Each row of a before or after table is a point. The points were changed in one or more steps. Then noise was added and the rows were shuffled. The steps act on columns, c1 being the first. Write out the steps. A step turns or swaps two columns, mirrors them in a line or flattens them onto one, adds a multiple of one to another, or multiplies or shifts one. Angles are multiples of 10 degrees, from the lower column toward the higher: turns from -170 to 170, lines from 10 to 170 but not 90. Use the fewest steps. Two steps may share a column if one is a turn and the other turns, adds or multiplies; they go together, in the order done. Otherwise the lowest column goes first.
In the rows, zero is written as 128.

Before (13 x 2)
[[155 122]
 [159 185]
 [114  90]
 [155 122]
 [167 156]
 [160  92]
 [ 87 114]
 [112 167]
 [102 122]
 [ 84 119]
 [113 113]
 [176 182]
 [130 111]]
After (13 x 2)
[[128 116]
 [128 116]
 [128 236]
 [127 111]
 [128 185]
 [129  52]
 [129 101]
 [127 115]
 [127  98]
 [129  55]
 [128 243]
 [128  94]
 [128 205]]
Steps: multiply c1 by 0; multiply c2 by 2

Before (9 x 6)
[[155 114 151 133 150 105]
 [114  96  80 125  81 148]
 [108 112 130 118 147 156]
 [109 128 119 128 140 105]
 [153 124  83 134 139 129]
 [112 135 124 186  84 104]
 [ 93 166 157 125 131 110]
 [154 163 122 117  72 161]
 [124 103 168 194  98 119]]
After (9 x 6)
[[ 96 135 102 222  85 129]
 [177 124  91 137 139 235]
 [ 87 112 156 111 148 132]
 [ 58 165 135 123 131  53]
 [120 103 154 235  97  31]
 [100  96 106 124  80 248]
 [ 90 129  99 129 139 142]
 [180 163 154 110  72 154]
 [182 115 129 137 150  66]]
Steps: multiply c1 by 2; multiply c3 by 2.5; turn c3 and c6 by -70 degrees; multiply c4 by 1.6

Before (10 x 9)
[[129 101 133 108 124 113  99 113 162]
 [126 143 137 131 112  96 100 102 129]
 [146 147 114 162 160  97  76  93 138]
 [150 121 163 182 106 109 158 166 160]
 [158 125  88 138 105 131 134  88 138]
 [116 133  89 143 125 120 153 135  97]
 [142 171 166 111 104 146 133 144 168]
 [132 152 149 144 112 154 106 142  89]
 [150 150 165 147 155  87 128 133 116]
 [100 125 142 124 147 143 131  97 154]]
After (10 x 9)
[[183 127  10 116 116 132 135  88 140]
 [130 124  11 150 134 125 156 126 100]
 [131 124 155 132 120 133 103  92 126]
 [123 168 245 102 124 147 129 140 170]
 [198 127  84 144 139 127  74  91 139]
 [160 159 189 139 122 143 108 141  95]
 [104 100 150 107 126 116  96 114 166]
 [ 77 135 170 141 134 131 131  95 157]
 [234 121 235 155 120 119 165 167 164]
 [187 126 233 130 142 128 131 132 118]]
Steps: turn c1 and c4 by -40 degrees; multiply c1 by 2; flatten c2 and c6 onto the line at 30 degrees; multiply c3 by 3; multiply c5 by 0.4

Before (12 x 14)
[[130  99  28 219 179  89 132 117 126 113 114  81 140  74]
 [ 89  57  88 201 217  54 129 173  72  79 111  76 107  72]
 [157 142 148 103 109 185 122  75 133 131 193 114 140  99]
 [ 55 131 137  73 103 132 101  59  33 183 122 120  82 140]
 [114 109 117  85 167 101  62  84  60 131  83 172  78 130]
 [177 105 115 187 138 101 174 107 117  98  98  55 141  43]
 [120  61 106 157  97 110 158  78 126  82 138  95 156  85]
 [133 150 137 128 143  92 104 140 164 169 105 171 160  87]
 [142 133 146 136 155 118 113 135 128 157  92 161 117 183]
 [168 102 126  68 158 118 127  94 143 175 146 105 166 139]
 [121 141  87 137 149  90 147 130 118  64 106  80 152  98]
 [153 135 161  99 112 138  59  90 193 167 129  93 143 134]]
After (12 x 14)
[[124 106  32 204  71  86 135 122  97 120 109  75 170  67]
 [121  81 144 168  91 121 155  91 125 104 136 106 154  87]
 [141 146 119 131 143  91 102 131 162 167  98 174 134  90]
 [ 80  75  20 173 145  64 125 177  66  63 110  74 159  76]
 [158 141 141 110 137 184 121  72 146 148 196 107 107 100]
 [120 142  81 137 105  88 145 138 108  58 100  84 138  97]
 [152 129 162 114 143 144  54  87 208 199 135  93 124 137]
 [116 107  90  80 141 108  69  82  49 145  79 166 100 129]
 [186 110 112 178 121  98 180 103 100 115  96  59 158  40]
 [ 55 126 156  66 126 134  98  65  35 217 118 122  92 145]
 [146 128  99 128 162 114 117 139 139 160  92 160 127 191]
 [163 108 102  95 137 120 122  90 144 195 144  88 114 146]]
Steps: multiply c2 by 0.7; add 0.3 times c3 to c9; turn c3 and c5 by 60 degrees; flatten c4 and c13 onto the line at 30 degrees; add -0.5 times c8 to c10

Before (14 x 20)
[[ 92 116 156 124 123 106 170 149  98 126 148 152 160 113 145 127 173 116
  108  52]
 [108 134 133 141 175  73 132 160 195  95 150 150 189 142 118  87 148 167
  121 116]
 [152 116 121 142 172  77 103 161 159  85 107 163 175 133 140 104 105 134
  115 122]
 [146 123 154 145 117 123 180 120 100 160 160 137 194 145 163 149 178 144
  121  88]
 [ 98 128 100 162 166 127 127 151 163  72 123 161 186 137 112 125 125 148
  135 141]
 [117 133 153 174 123 111 165 131 127 168 140 117 155 108 155 151 194 110
   81  88]
 [150 145  87 134 177 133 147 163 184  99 122 162 157 136 121  78 143 136
  131  94]
 [129 142 133 180 155  99 121 164 167  75 111 173 148 139 143 120 141 176
  151  80]
 [121 132 142 166 142 123 108 130 110 183 179 168  95 144 110 132 134 135
  231 114]
 [129 151 127 161 103 117  97  92 107 131 158 108  95 131 134 103 136 135
  249 107]
 [125 121 122 148 136 100 164 157 130 122 168 135 168 171 174 152 198  91
  108 102]
 [132 135 156 172 155 110 130  96  97 137 168 106 108 157 102 152 127 126
  199  76]
 [140 164 142 166 136 115 114 167  91 139 156  86 133 120 128 140 131 130
  229  97]
 [135 164 136 164 155 100 162 156 173  81 152 180 150 149 122  96 103 129
  146 152]]
After (14 x 20)
[[118 132 117 196 122 111 165 135 127  88 124 150 155 108 179 153 196 113
  137 111]
 [121 133 167 188 142 122 110 136 110  74 130 142  96 141  27 130 134 142
  146  64]
 [146 123 139 165 118 126 181 141  99  96 131 152 194 146 147 148 181 148
  157  93]
 [108 135 151 159 174  71 134  92 195 155 135 133 191 143 130  87 147 169
  119 117]
 [150 142 164 156 177 133 147  90 184 150 131  84 157 136 125  76 144 134
  124  93]
 [128 151 106 180 100 115  98 165 106 130 130 127  98 133  16 104 136 141
  175  47]
 [ 95 128 161 183 167 125 127  97 164 178 132 101 185 138 117 124 123 146
  117 137]
 [153 116 165 161 173  78 102  89 160 165 128 123 178 135 143 107 104 128
  134 129]
 [133 134 107 191 153 110 130 159  93 126 127 154 109 155  53 152 126 134
  129  42]
 [134 165 179 183 153 100 163  91 171 170 130 139 151 149 111  98 104 131
  131 144]
 [124 121 135 168 135 100 162  99 127 130 122 120 170 171 164 152 196  99
  163 112]
 [ 95 116 154 141 124 107 170 107 100 125 127 157 158 113 154 127 174 121
  138  61]
 [126 146 173 200 154  97 120  81 167 178 137 132 147 139 112 120 142 172
  151  69]
 [142 164  85 187 137 115 114  94  93 111 128 141 134 122  33 141 130 135
  164  46]]
Steps: swap c3 and c12; shift c4 by 20; turn c8 and c10 by -170 degrees; flatten c11 and c18 onto the line at 80 degrees; add -0.5 times c19 to c20; turn c15 and c19 by 70 degrees

Before (9 x 48)
[[135 115 126 153  89 124 149 131 110 117 154 119 168 128 148 160  99 156
  106 123 114  92 154 141  82 130 121 111 148  92 123 134 158 135 137 100
  144  92 114 146 115 121 142 109 109 131 175 128]
 [142 130 104 121 176 105 101 110 150 114 148  74 149 142 136 102  82 148
  140 144  98 114 152  83 108 151 154 138 130  97 124 145 145 136 180 137
   68 154 117 112 135 152 106 136 122 212 121 121]
 [148 122 115 120 126 141 132 149 171 131 112 111 103 142 156 147 161 136
  112 144  98 101 158 123 141 125 121 154 125 149 110 116 107 190 113 103
  117 158 144 142  98 104 151 134 116 131 138 167]
 [139  83 172 108 139 150 135 110 136 122 165 156 117 112 136 135 131 152
  137 138 131 129 148 142 144 127 152 144 108 131 107  97 129 134 153 115
  138 104 135 134 129 107 159 142 145 118 127 131]
 [146  80 135 154 165 115 136 164 139 149  78 139 135 124 133 154 116 144
  125 116 135 100 125 146 148 112 134 111 119 130 109 164 100 156 124 158
  142 145 150 163 158 133 124 148 150 125  97 152]
 [120  91 116 113 120 160 158 118 134 101 145 149  76  90 137 116 164 140
  136 116 148 141 129 107  99 112 134 138 144 123 114 110 101 108 135 149
  121  98 126 142 130 103 116  90 119 130 176 145]
 [167 116 114 123 159 172 147 111 134 127 137 119 129 110 141  99 140 174
  141 100 100 105 171 118 114 189 121 124 123 121 192 140  86 109 135 128
   92 159 101 106 155 111 123 137 110 148 140 130]
 [107 121 178 155 103 133 117  97 134 155 120 129 117 122 150 115 104 133
  122 143 121 128 149 120 111 104 115  93 156 155  98 142 142 149 118 150
  131 144  80 103 128 110 141 129 137 107 149 142]
 [174 131  98 169 136 185  91 136 127 116 127 129 134 128 137 137 116  67
  150  86 124 119 136 104 168  86 167 124 148 160 114 139 143 116 126 127
  113 124 107  99 105 133  70 127  72 128 119 144]]
After (9 x 48)
[[149 110 114 120 126 141 143 147 172 129 168 109 100 144 156 147 158 136
  113 142 115 104 161 124 141 141 119 155 123 153 110 116 108 194  93 103
  107 136 143 142  98 118 151 131 116 133 139 114]
 [120  89 117 110 119 161 170 117 133  98 144 148  77  91 136 115 163 140
  137 116 133 137 132 108  96 151 135 137 144 122 115 110 102 108 156 149
  117 109 126 144 126 138 114  91 118 133 180 142]
 [173 101 102 173 133 188 100 136 127 118 147 128 130 128 139 139 117  65
  150  83 125 121 134 104 170 100 167 123 147 158 114 139 144 115 131 125
   95 124 104 100 108 129  68 130  72 126 119 125]
 [109  98 178 155 103 132 128  95 134 152 140 130 119 120 150 113 102 133
  119 143 127 130 146 121 106 126 115  92 152 155  97 141 146 151 113 151
  137 130  83 108 128 119 142 130 139 106 149 118]
 [168 161 113 123 157 170 156 111 135 127 130 118 127 108 142  97 141 175
  141 100 121 106 171 118 114 180 119 123 123 122 191 141  88 109 108 129
   56 161  98 108 155 126 126 138 110 145 139 136]
 [140  98 171 107 140 152 144 112 134 120 132 157 117 112 135 136 137 153
  138 137 129 128 149 143 144 161 155 141 108 130 105  97 134 136 160 113
  147 132 135 133 129 151 157 140 146 119 127 163]
 [133 119 130 154  86 123 157 131 111 117 125 119 164 124 147 161 101 155
  108 125 120  91 157 139  78 138 120 113 148  91 123 137 160 136 162 100
  162 107 113 148 110 133 140 110 110 129 176 151]
 [144  99 133 154 166 112 148 165 140 146 152 137 137 122 132 158 117 145
  128 115 131 101 126 142 150 141 136 112 116 132 107 163 101 160 111 155
  156 137 149 165 159 166 126 148 152 125  97  76]
 [139 157 105 122 175 103 109 108 151 116 121  77 147 142 133 102  82 146
  140 143 118 114 152  84 109 124 157 137 130  97 124 147 144 137 142 140
    9 203 117 113 131 138 109 139 121 217 121 149]]
Steps: turn c2 and c42 by -50 degrees; turn c2 and c26 by -50 degrees; shift c7 by 10; swap c11 and c48; multiply c21 by 0.4; turn c35 and c38 by 50 degrees; multiply c38 by 1.3; multiply c37 by 2

Before (9 x 64)
[[114  97 116 117 126 191 154 201 150 106  95 124 115 106 178 184 142 146
  158  99 154 123 115 107 157 119 103 107 127 118 111  91 100 131 115  74
  114 125 135 139 107 190  88 161 185 152 109 138 109 161  98 108  81 136
  126 112 111 111 152 123  84 119 119  73]
 [ 83 148 123 115 166 172 136 187 132 107  76 141  80  81 134 137 171 136
  173 106 145 116 113 131 115 127 116 142 146 127 132 124 144  93 146  87
  119 119 112 140 140 165  87 137 131 125 148 126 131 137 184 100  80 104
  125 123 119 134 107 110  97  90 125 115]
 [156 193 141  95  98 155 169 133  91 121  91 126 176 127 192 121 142  83
  182 109 112  94 155 212 121 165  74 162 129 173 134 121 130  93 184 140
  122  79 110 126 101 111 107 150 140 100 131 146 192 192 175 129 184  91
   97 117 111 176 130 135  67 173 126 115]
 [200 180 160 164 132 155 158  96  57 168 105  84 165  59 177 108 160  68
  115 108  51  30 139 181 140 180  40 150 130 139 124 148 118 101 188 172
  106  70 120  83  57  85  53  93 105 117 114 198 170 218 161 125 151 173
   67 104  99 180 172 172  37 150 101 112]
 [130 125 127 121 109 188 126 176 145 124  83 128 116  49 184 152 134 157
  149  85 118 157 117 118 154 133  95 128 135  97 119 115 111  60 103  85
  148 111 143 170 124 185  95 144 100 144 146 143 176 144 164 118 129 123
  116 135 171 139 104 159  97 145 135 140]
 [192 180 191 196 138  91  78 105 142 201 211 165 141 152 157  56  64  92
   54 207  45 109  87 129  41  83  59 191  21  83 165 188 185 163 176  46
   41  90 106 130  96  73 191 150 188 120 125 128  86 166  56  76 202  82
  198 193 122  72  33 209  71 183 131 178]
 [147 126  93 131 189 147 126 190 191 135  89 161  85 113 121 157 113 183
  169 125 146 123 108  74 111 139 128  72 122 127  80  63 108  74 119  86
   86 142  94 142  78 140  75 150 118 136  85  98 140 146 133  88 138 104
   89 126 132 142 125 151 165 140 144 116]
 [128  87 116 128 166 157  59 167 167  96  86 151  86 109 109 126  89 159
  110 170 140 163  66  82 140 141  89  91  70 103 107 106 117 113  92  39
  129 157 105 138 147 197  94 150 107 133  83 113 127 162  97  91 121 127
  168 114 140  93  85 173 193 150 151 136]
 [166 139  89 163 215 145  51 133 190 125 167 151 122 162 143  58  87 181
  100 185  91 148  95  67  93 121 122  90  56  86 159 142 137 162 117  30
   95 170 101 171 121 160 176 204 139 133 118 117 132 112  90  61 159 116
  159 148 147 104  40 128 167 161 133 195]]
After (9 x 64)
[[131 126 127 124 113 183 126 179 145 123  78 113 114  50 186 151 132  91
  148  85 119 154 162 117 155 130  91 126 133  96 115 118 110  55 106  87
  146 110 142 176 124 188  98 145 150 108 152 141 174 131  96 118 145 121
  113 133 173 137 104 156  98 141 156 141]
 [197 184 191 191 138  94  81 106 145 198 208 193 142 156 154  57  62 145
   54 207  42 106 210 131  42  80  61 192  20  87 170 186 183 157 172  45
   35  91 109 130  95  72 196  97 144  75  94 129  89  77 150  73  36  86
  196 194 121  73  36 207  71 112 217 176]
 [158 192 139  91  95 156 170 133  89 122  90 107 175 124 192 121 143 139
  180 111 117  97 117 216 119 164  81 159 128 174 136 121 132  94 186 138
  117  80 112 130 105 108 110 110 170  88 163 145 190  48 108 129  82  88
   99 113 110 175 133 138  69  96 114 115]
 [ 84 148 124 113 165 175 135 186 129 106  73 115  78  83 133 137 174 117
  169 106 144 118 129 128 116 125 120 140 143 123 127 122 148  95 147  86
  121 117 112 138 142 163  88 170  89 170 176 123 133 125  93 100 161 104
  125 127 120 137 108 105  95 134 128 118]
 [204 179 163 162 132 153 162  93  57 169 103  78 164  58 175 112 164 142
  110 111  48  27 127 187 142 183  38 154 132 137 134 147 121  98 189 173
  107  68 118  81  61  89  53  69 158 108 137 200 168  21 128 125 133 176
   69 104  99 177 170 175  38 114 165 114]
 [165 141  89 156 211 145  50 138 189 128 168 161 127 158 139  58  87  89
   99 182  92 143 153  68  89 123 123  91  54  81 154 144 134 161 116  25
   96 168 100 168 121 162 175 185 146  97 109 119 131 165 150  66  93 116
  161 148 147 105  38 126 167 129 154 200]
 [116  91 113 120 126 190 150 198 151 111  91 135 111 104 182 184 145  99
  159  99 151 126 127  98 158 120 105 103 129 115 113  91 101 129 114  78
  112 126 134 135 106 189  92 194  55 128 110 139 108 107 154 106 116 134
  121 117 110 114 151 120  86 149 139  73]
 [143 126  88 134 188 147 124 194 192 130  90 143  86 112 120 158 112  70
  170 122 143 125 167  74 117 141 122  73 122 129  78  67 106  75 121  82
   87 142  91 140  82 142  74 140 145 117 163  98 138 142 170  89 132 101
   92 121 133 147 121 149 169 138 150 117]
 [125  87 116 128 164 156  60 166 168  93  88 158  88 109 106 126  91  84
  108 174 145 159 216  81 147 143  91  93  72 105 104 108 118 115  93  38
  127 158 104 143 150 197  91 152 133 104 129 112 129 115 181  91 151 129
  168 112 138  95  88 173 192 128 197 134]]
Steps: turn c47 and c51 by -110 degrees; turn c12 and c47 by 30 degrees; turn c18 and c50 by 150 degrees; add -1 times c60 to c23; turn c23 and c63 by -130 degrees; add -0.7 times c53 to c44; turn c45 and c53 by -130 degrees; turn c46 and c62 by 100 degrees
